Every row gives one point. Each copy is the shape, with its points in the same order, stretched, turned, moved and blurred by noise. Say if it was mirrored as well.
In the rows, zero is written as 128.

Shape (6 x 3):
[[119  75 148]
 [ 87 134 115]
 [112 170 113]
 [167 112 107]
 [137 159 135]
 [141 123  80]]
Copy 1:
[[113 186 180]
 [ 85 117 120]
 [114  76  86]
 [146 179  82]
 [136  96 102]
 [111 168  56]]
Copy 1 is: mirrored
Copy 2, 6 rows:
[[129  71 140]
 [117 143 101]
 [128 190 126]
 [182 125 173]
 [131 182 159]
 [177 139 141]]
Copy 2 is: only turned
Copy 3 (6 x 3):
[[193 150  98]
 [121 117  96]
 [ 98 127 125]
 [161 133 177]
 [111 162 132]
 [144 110 168]]
Copy 3 is: mirrored
Copy 4, 6 rows:
[[125  56 111]
 [ 87 113 147]
 [ 98 167 148]
 [158 138 144]
 [119 160 125]
 [136 148 170]]
Copy 4 is: mirrored

Shape (8 x 4):
[[108 121 151 151]
 [158  94 154 136]
 [102 105 161  88]
 [104 121  56 147]
 [209 122  98 121]
 [ 87  95 129 158]
 [121 107 143 110]
 [146 151 134  89]]
Copy 1 (8 x 4):
[[127 166 126 126]
 [102 120 170 152]
 [138 139 171 104]
 [ 72 114  61  88]
 [ 89  39 148 146]
 [ 96 173 108 112]
 [123 127 151 121]
 [163  85 145 111]]
Copy 1 is: only turned
Copy 2, 8 rows:
[[115 113 116 146]
 [129  95 169 145]
 [128  66 130  74]
 [168 179 115 146]
 [134 176 212 151]
 [155 104  96 150]
 [135  95 135 107]
 [ 96 125 162 101]]
Copy 2 is: only turned

Shape, 14 rows:
[[139 105 141 132  97  99  84 172]
 [102 121 138 161 117  64  94 150]
 [140 141 134 156  78 169 172 159]
 [109 145 142 137 164 104 156 119]
 [116 129  87 151  90  92 116 137]
 [ 94 123 115 139 111 117  91 166]
 [122 162 113 146 142 147 118  65]
 [112 163 146 167 169 106 144  80]
 [ 88 166 139 110 129 121 172  19]
 [131 130 144 164  96 185 149 131]
 [122 172 126 112 139 136 150  76]
 [141  89  98 145 130 110 109 134]
 [ 88 118 132 139 137  98 129  69]
 [ 95 104  99 140 128 119 101 153]]
Copy 1:
[[147  80 107  81 171 106 113 149]
 [124  90  95 104 138  61 107 136]
 [110  64 181 109  99 161 129 150]
 [136 133 143 128 116  83 112 100]
 [112 115  98  95 100 101 123 156]
 [108  95  96  98 151 120 139 112]
 [143 179 118 173  91 123 140 146]
 [140 156 143 172  90  70 116 130]
 [146 163 106 174  56 104  63 124]
 [121  75 158 143  93 155 146 142]
 [139 173 140 149 106 130 102 132]
 [160 126  94  98 110  93 156 132]
 [150 133  74 147  81  69 104 114]
 [116 112  83  99 129 112 156  94]]
Copy 1 is: only turned
Copy 2, 14 rows:
[[ 98  66  97 159 148 120 112 133]
 [152  31 111 142 158 149 153 120]
 [ 78 148  99 141  48 187 111 134]
 [145 115 148 115 103 145 176 133]
 [168  68  74 159 117 149 122 133]
 [134  82  67 120 132 142 124 128]
 [195 161 137 124 118 167 109  92]
 [187 122 171 116 120 180 170 105]
 [201 121 179  73  66 149  96 112]
 [101 162 109 107  64 183 100  93]
 [167 152 156 122  94 153 117 138]
 [144 109  77 155 126 106 137  99]
 [186  88 134  94 114 130 129  90]
 [147 101  59 121 126 123 130 113]]
Copy 2 is: mirrored
Copy 3 (14 x 8):
[[129  75 130 115 124 166  63 118]
 [113  78 117 140 185 134  39  85]
 [176 134 101 161 110 124 151 198]
 [138 141 110 121 187  85 134 111]
 [ 92  90 113 131 144 124  65 131]
 [114 120  98 146 144 158  61 107]
 [ 99 132 128 168 139 114 168  82]
 [126 124 121 160 203  74 155  72]
 [ 93 186 167 169 204 101 182 120]
 [161 130  98 172 122 154 164 163]
 [123 161 149 146 154  84 170 112]
 [ 99  78 101  94 122 157 103 112]
 [ 88 129 133 141 203 144 124  96]
 [107 128  84 124 141 162  77 110]]
Copy 3 is: only turned

Shape, 17 rows:
[[150 100 152  82 149 133 127 129  76 112 163]
 [ 99 108  73 165 134 138 137  94 149 187  84]
 [119 113 152 152 100 108 114 143 118 117 144]
 [134 133 114 141 127  78 134 146 135 148 211]
 [ 73 108 135 148 156 106 155 119 125 165  78]
 [ 75 103 124 123 125 173 123 130 194 139 127]
 [175  75 101 143 145 131 168  99  99 189 160]
 [123 126 124 176 165 133 109 140 117 113 111]
 [124 146 117 107 151 106 130 139  71 158 177]
 [ 83  92 121 164 116  94 139  98  77 132 126]
 [ 80  56  57 154 158 121 120  81 156 135 136]
 [152 149 103 183 126 156 159  94  90 150 108]
 [123  79 103 105 140 127 112  51 153 136 126]
 [121 134 141  70 125  91 160 116 147 175 132]
 [ 98 139 149 144 106 142 169 123 105 149 123]
 [106  91 123  86  47 135 111 134 137 132  59]
 [110 121 120 104 140 117 150 137 156  91 103]]
Copy 1, 17 rows:
[[129  34 145 153 132 112  91 126  79 124 104]
 [131 179 106 172 133  84 179 136 151 172  86]
 [137 118 112 150 117 149  91 141 118 113 149]
 [144  75 140 140  67 118  96 182 168 106 145]
 [139 161 132 128 153 115 132 133 128 200  77]
 [153 149 130 134 146 161 141  72 183 100 131]
 [130  77 151 215 133  34 107 166 112 163  67]
 [ 99 117 108 147 152 135 136 153 149 144 146]
 [133  58 167 160  95 126 113 163  98 143 105]
 [101 143  95 157 105 101  98 134  90 169  97]
 [ 90 124  55 147 104  81 175 127 184 157  86]
 [ 94 157 147 187 139  70 139 148  94 148 134]
 [129 109  82 134 117  60 163  98 135 153 103]
 [198 107 168 111 112  88 127 132 120 145  92]
 [138 161 173 151 129 126  98 119  98 138 113]
 [194 176  80 147 143 123 144  97  63 102  89]
 [136 136 124  78 140 104 148 138 153 121 121]]
Copy 1 is: only turned
Copy 2:
[[141 123 100 126  64 163 115 116  71 120  99]
 [135  84  88 130 206 141 105 161 143 173  86]
 [102 139 170 150 129 140 118 123 128 119  95]
 [ 94  66 127 135  80 146 125 114 147 167  62]
 [122 130  91 157 173 140  69 124 141 153 121]
 [134 140 119 122 185 202 104 156 183 133 108]
 [178  27  82 117 106 149 122  81  63 172  57]
 [141 134 147 147 137 123  92 179 140 147 104]
 [106 102  81 125  71 130 127 131 104 188  73]
 [ 94 112 131 188 147 150  93 125  89 149 107]
 [125  68  97 167 171 201  56 168 123 151  83]
 [155  85 138 134 153 105 161 152 101 178 108]
 [135  81  77 159 147 191 106 150 109  91  99]
 [106  93  60 115 120 150 131  96 140 121 105]
 [123 133 128 141 152 142 146 111 129 161 128]
 [ 78 162 134 100 206 147 126 138 110  81 125]
 [103 127 122 122 147 165  97 158 146 107 158]]
Copy 2 is: only turned

Shape, 18 rows:
[[141 143 122 129 143 143  67 173  85 149 139 130]
 [135  94 106 139 116 170  91 128 103 112 167 112]
 [120  73 108  94 110 153 131 149  71 127 157 112]
 [112 167 125 139 110 173 155  94 113 116 145 151]
 [154 142 104 148 114 164 169 118 126  88 121 125]
 [106 167  75 132 150 160 125 143 141 105  88 169]
 [115  97  99 135 101 159 136  85 103  92 148 180]
 [127 102  90 121 115 159 130 116  89 157 154 128]
 [174  84 146 115 114 118 154 115 151 183 142 157]
 [164 156 123  70 131 103  58 144 104 157  90 113]
 [120 143  74 172 139 166 150 129 116 121 120 168]
 [ 96 168  73 148 123 136 153 141 156  89 149 154]
 [165 164  96  94 174 101 115 109 100 162 116 124]
 [139 101 146 120 161  93  72 151  64 127 131 105]
 [166 171 155  72 158  73  82 183  77 180 104 134]
 [159  93 168  79 163 138 155 105 168 171 170 149]
 [ 80 126 102 159 114 156 150 100 136 134 115 127]
 [138  97 103 136  84 130 119 102  98 122 187 120]]
Copy 1, 18 rows:
[[189 120 121 139 182 110 132 143 148 184 100 128]
 [145  97 137  90 171  77 108 102 179 161 128 116]
 [124  82 179  90 164  60 120 117 124 169  86 134]
 [118 142 116  79  85 121 146 147 133 131 118 140]
 [ 93  95 139 100 107 110 124 169 152 119 155 105]
 [105 120  82 152 129 159 112 180 148 160 118 177]
 [ 79 118 102  67 110 121  95  85 139 145 126 135]
 [126 106 132  89 121  74 124 105 154 197  95 126]
 [143  99 164 139  74 116 152  78 148 132  78  97]
 [183  73  79 188 172  80 150 128 124 145  94 103]
 [109 138 108 118  90 164 111 157 155 189 132 141]
 [116 111 129 111 108 159 134 153 123 140 153 199]
 [133 111  88 166 130 106 202 124 124 182 118  96]
 [164 124 149 136 217 101 141 107  97 176 138  92]
 [198 100 111 188 173 118 177 139  64 165  75 112]
 [122 128 162 138 114 110 206  74 159 100  48 117]
 [119 149 125 129  83  98  96 138 149 145 143 154]
 [151  84 150  76 127  71 128  71 138 158 141 115]]
Copy 1 is: only turned
Copy 2:
[[165  95 153 173 138  76  92 136 125 106  99  93]
 [154  85 122 146 144  48 154 121 125  68 122 100]
 [136  82 132 187 136  82 131 138  83  54 167  87]
 [172 148  81 117 139 141 128 101 119 106 134 158]
 [189 139  96 118  97 120 149 104  93  99 107 141]
 [162 172 101 142 155 174 130 102  95 120  61 124]
 [151  93 105 127 165 142 154  81  92  82 135 160]
 [139  88  93 147 153  98 117 108  96  85 167  88]
 [ 96  67 109  87 107 168  84  92 110 102 167 131]
 [124 107 181 123 127  94  81 153  78 142 135 111]
 [181 133  76 146 147 151 131  78 104 109  95 112]
 [134 168  69 160 126 147 156 105 116 127  88 144]
 [148 103 114 120 132 134  80 154  75 165 151  97]
 [160  73 191 164 125  83 127 164 126 118 141  87]
 [142  91 191 167 108 133  34 166  88 157 137 114]
 [ 93  85 101  97 122 187  86 157 126  93 154 126]
 [134 170  83 106 143 143 160  86 136 110 145 106]
 [127  67 105 139 123  58 151 103 108  93 175 127]]
Copy 2 is: only turned
Copy 3:
[[198 125 107 120 185 183 125 135  88 152 142  99]
 [205 109 136 126 129 167 106 108 140 136 182 109]
 [151  85 157 102 119 202 119 105 123 114 181 113]
 [145 149  95 161 109 128 121 117  93 153 165 156]
 [167 112 132 129 114 105 132 117 124 133 145 188]
 [141 135 119 163 152 137 158 170 112 205 129 192]
 [145 119 120 193 113 166 114 116 137 141 163 171]
 [154  97 117 113 119 173 101 109 129 151 165 118]
 [115  74 112 142 107 112 135  75 155 100  97  95]
 [195 123 152  98 138 200 133 113  61 144  67  93]
 [141 117  94 163 161 127 132 143 134 184 158 193]
 [145 157 132 164 124 103 104 193 145 166 146 181]
 [159 147 105  89 147 177 124  93 115 162  98 131]
 [179 134 139 112 197 206 122  83 113 103 134  86]
 [157 128 115  92 193 201 142 128  60 109  63  88]
 [108 116 101 129 103 116 176  71 173 111 130  80]
 [127 127 140 159 113 113 104 111 129 191 159 140]
 [180 122 136 130  96 161  58 101 146 105 158 108]]
Copy 3 is: mirrored

Shape:
[[117 110  93 141 124 148 130 178 152 139 131 143]
 [185  87 123  94 165 164 140 167 120 148 151  92]
 [147 165  91 124 148 173 170 126 158 160 101  86]
 [113 103  86 141 118 115 109 146 140 146 163  88]
 [180 186 146 138 123 128 128 129 140 108 136 138]
 [122 131 137  96 151 147 174 133 106 140 139 101]
 [169  90  79  98 114 103 117 173  73 145 151 139]
 [179 157 122  85  70 158 165  95 131 125  86 160]
 [ 92 158 164 137 103 173 140 135 152  95 125  83]
 [124 135 169 181 139 137 100  97  78 115 145 126]
 [157 152 111 117 160 175  97 190  84 106 156 125]
 [112 179 141 137 100 137 103 173 107 119  98  93]
 [120 178 159 119 117 169 120 128 122 163 143 130]
 [110 111 164 148  91 124 166 154 160 105 120  78]
 [126  90 141 126 130 114  94 121 122 115 176  99]
 [160 114  99 178 111 158 155 134 160 110 177 133]
 [185 172 106 175  88 135 102 145  88 175 120 152]
 [172 168  77 137 131 135 101 134 134 165  86 147]]
Copy 1:
[[113 115  82  79 129 120 100 100 115 121 169 126]
 [102  76 148 124 147  95  71  47 106 131 132  82]
 [ 86  96 130 165 141  67 116 125 137 121 159 128]
 [117 135 121  79 132 115  69 149 133 178 125 127]
 [146  98 159 141 120 122 151  98 153 109 156 173]
 [105  98 133 146 158 127  92 142 133 107 118  97]
 [139 135 101  82 126 104 110 108 130 134  69  92]
 [ 76 123 151 150 101 103 217 121 187  90 131 152]
 [117  82 131 108 178 151 126 164 168 139 150 147]
 [130 124 184  84 193 152 171 139  98 129 110 188]
 [173  31  96 119 165 106 102  86  93 127 117 124]
 [175  93  85  96 191 125 144 174 152 151 111 128]
 [108  97 110 155 152 152 136 116 114 142 132 169]
 [113 134 146  73 176 148 104 154 178 139 151 116]
 [130 115 171  92 134 156 110 124 124 156 113 138]
 [ 85 134 156  87 120 113  99  74 152 113 165 181]
 [134 157  98 105 158  84 180 103 137 144 104 189]
 [127 132 104 133 113  73 173 105 112 131 149 142]]
Copy 1 is: mirrored
Copy 2:
[[104 119 169 114 153  87 122 124  95 152 137 177]
 [ 76 110 149 127 214  87 153  86 101 123 108  89]
 [ 43 118 144 114 174 133 115 112 146 121  87 166]
 [119 104 166  90 147  72 117 143  91 171  94 147]
 [ 94 137 124 140 129  92 150 148 142  77 120 144]
 [ 86 147  86 134 153 112 137 131 134 135 116 127]
 [128 131  91 143 176  38 111 116  58 102 124 133]
 [ 90  99  72 181 153 106 146 136 142  64 134 201]
 [ 72 123 122 141 126 107 145 153 196 188 109 180]
 [117 147 100 137  80  90 167 111 155 158  92 134]
 [104 155 108 140 171  67 123  93 170 118 123 133]
 [ 57 140 101 131 116  61 103 132 183 148 124 173]
 [ 73 116 101  87 121 109 146 110 197 134 145 148]
 [ 62 122 152 149 147  85 155 176 109 178  97 173]
 [133 102 139 112 128  82 148 143 110 165 109 102]
 [128 117 181 138 181  89 176 149  89 129  76 192]
 [ 78 124 108 111 133  46 140  89 119  81  99 188]
 [ 81 106 133 114 129 100  99  93 116  74 125 164]]
Copy 2 is: mirrored
Copy 3:
[[ 95 146 114 160 140 146 129 130  51 119 134 131]
 [115 183 190 212 135 136 154 185 133 125 102 143]
 [121 179 164 173 170 105 134 134 100 183 176  82]
 [116 164  80 168  93 103 107 144  76 128 152 159]
 [119 120 150 130 124 163 119  75 152 153 108  91]
 [124 147 146 177 163 117 150 151 145 112 168 160]
 [147 149 120 222  89 132 183 149  94 136  88 188]
 [218 134 152 112 166 152 188 114 106 142 116  86]
 [133 130 118 129 180 110  66  96 139  90 157 104]
 [ 94 113 140 115 121 128 101  59 142 149 107 204]
 [ 94 133 163 233 126 165  90 116 146 152  96 149]
 [123  86 112 177 150  75  93  86 121 131 121 111]
 [119  76 146 122 120 122 106 134 116 137 151 106]
 [130 156 109 132 169  83 116  93 122  52 155 117]
 [127 147  90 143 105 127 106 148 139 117 115 188]
 [115 201 156 140 100 186 102  63  87 101 140 132]
 [122  98 170 155  66 121 139  63  64 186  91 116]
 [117 125 128 150 132 126 153 119  63 233  94  91]]
Copy 3 is: mirrored
